Rows are points. Examples show where two turns around zero, p and q, send a point. Where does a point land after both, in the order given? Backwards means that the second turn is done in reverse. Each puzzle has new turns, and all numbers are rounded.

Turn p:
.10, .26 -> .05, .27
.12, .14 -> .09, .16
.25, -.72 -> .38, -.66
-.50, .32 -> -.55, .22
.03, .00 -> .03, .01
Turn q:
-.20, .21 -> -.25, .14
.31, .26 -> .22, .34
-.20, -.70 -> .02, -.73
.08, .22 -> .01, .23
Where do these land?
p, then q: -.02, .33 -> -.18, .28
q, then p backwards: -.35, .22 -> -.37, .18
p, then q: -.23, -.35 -> -.04, -.42
p, then q: .59, -.20 -> .61, .11

Turn p:
-.09, -.40, .45, -.29 -> .03, .37, .56, .06
.02, .22, -.63, -.10 -> -.38, -.46, -.28, -.17
-.24, .29, .20, -.39 -> -.41, .30, -.01, .28
-.28, .19, -.06, .40 -> .20, -.23, -.25, .36
.58, -.30, .04, .38 -> .55, .01, -.03, -.52
Turn q:
.50, .04, -.35, .00 -> .11, -.08, -.58, .15
-.16, .17, -.02, -.21 -> -.17, -.01, .01, -.27
-.21, -.36, .45, -.56 -> .36, .41, .35, -.52
-.21, .53, .30, .13 -> -.59, .20, .20, .04
.43, .03, -.17, .02 -> .09, .03, -.42, .16
-.34, -.41, -.21, .61 -> .21, -.54, .43, .43
Where do these land?
q, then p: -.27, -.47, .57, .63 -> .75, .60, -.26, .16
p, then q: .04, .32, .06, -.13 -> -.22, -.27, .00, -.07
p, then q: .23, -.01, .57, .14 -> -.39, .22, -.43, .11
p, then q: .14, -.16, -.51, -.41 -> .23, .02, .41, -.51
p, then q: .12, .09, -.26, -.44 -> -.06, -.13, .31, -.41
p, then q: -.49, .04, -.48, -.09 -> .36, -.25, .51, .16
q, then p: .24, .19, .04, .29 -> .19, -.28, -.18, .19

Turn p:
-.43, -.49, .18, .22, .26, .17 -> -.29, -.56, -.19, -.11, .34, -.20
.15, .56, -.26, -.19, .18, -.11 -> -.18, .51, .07, .07, -.43, .02
.35, -.63, .27, .37, .14, .08 -> .12, -.05, -.22, -.22, .80, -.03
-.08, .57, -.03, -.01, -.18, .14 -> -.14, .12, .33, .30, -.31, .24
.15, .37, .44, -.39, -.32, -.73 -> .62, .33, .33, .43, -.27, -.53
-.03, -.45, .18, -.08, .28, .26 -> -.14, -.24, .00, -.42, .32, -.17
.00, -.60, .06, .60, .22, .03 -> -.13, -.25, -.49, -.02, .67, .02
-.20, .34, -.45, -.41, -.25, -.21 -> .15, .06, -.03, .05, -.77, .08
.10, .35, -.39, -.11, -.32, .38 -> -.02, .11, .20, -.07, -.37, .59
Turn q:
-.08, .28, -.04, .72, .37, .32 -> .02, .30, -.63, -.40, .37, .24
.40, .33, -.14, .23, .47, -.03 -> .22, .15, -.12, -.69, .01, -.04
-.04, .03, -.18, -.21, -.33, -.31 -> .05, -.17, .02, .24, -.38, -.23
.39, -.47, -.01, -.35, .17, -.18 -> .25, -.30, .58, -.09, .15, -.21
-.68, -.46, -.10, -.61, -.10, -.01 -> -.65, -.53, .25, .50, .08, -.18
.39, .56, -.11, .24, -.04, .49 -> .21, .22, -.25, -.43, -.27, .61
-.20, -.18, .13, .26, -.67, -.10 -> .20, .09, -.22, .72, -.06, .03
-.18, -.11, .45, -.28, .12, -.17 -> -.29, .24, .38, .16, .12, -.22
Where do these land?
p, then q: .21, .22, -.03, -.40, -.02, -.53 -> .38, .26, -.05, .00, -.56, -.13
q, then p: -.20, -.17, .17, -.25, .20, .50 -> -.45, -.39, .20, -.12, .11, -.16
q, then p: .24, .20, -.63, .17, -.17, -.57 -> .79, .24, -.38, -.12, -.14, .16
q, then p: -.21, .21, .11, -.48, -.39, -.22 -> .25, -.36, .06, .55, .08, .15
p, then q: .35, -.20, .10, .27, -.02, .41 -> -.35, .00, .19, -.40, .24, .20
p, then q: .35, -.75, .49, .05, -.13, .18 -> -.01, -.11, .64, -.63, .33, -.22
p, then q: -.34, -.12, -.31, .10, .15, .03 -> -.09, -.41, -.16, .23, .03, -.01
p, then q: -.41, .61, .09, .54, .37, .18 -> -.41, .22, -.72, .34, .39, -.07
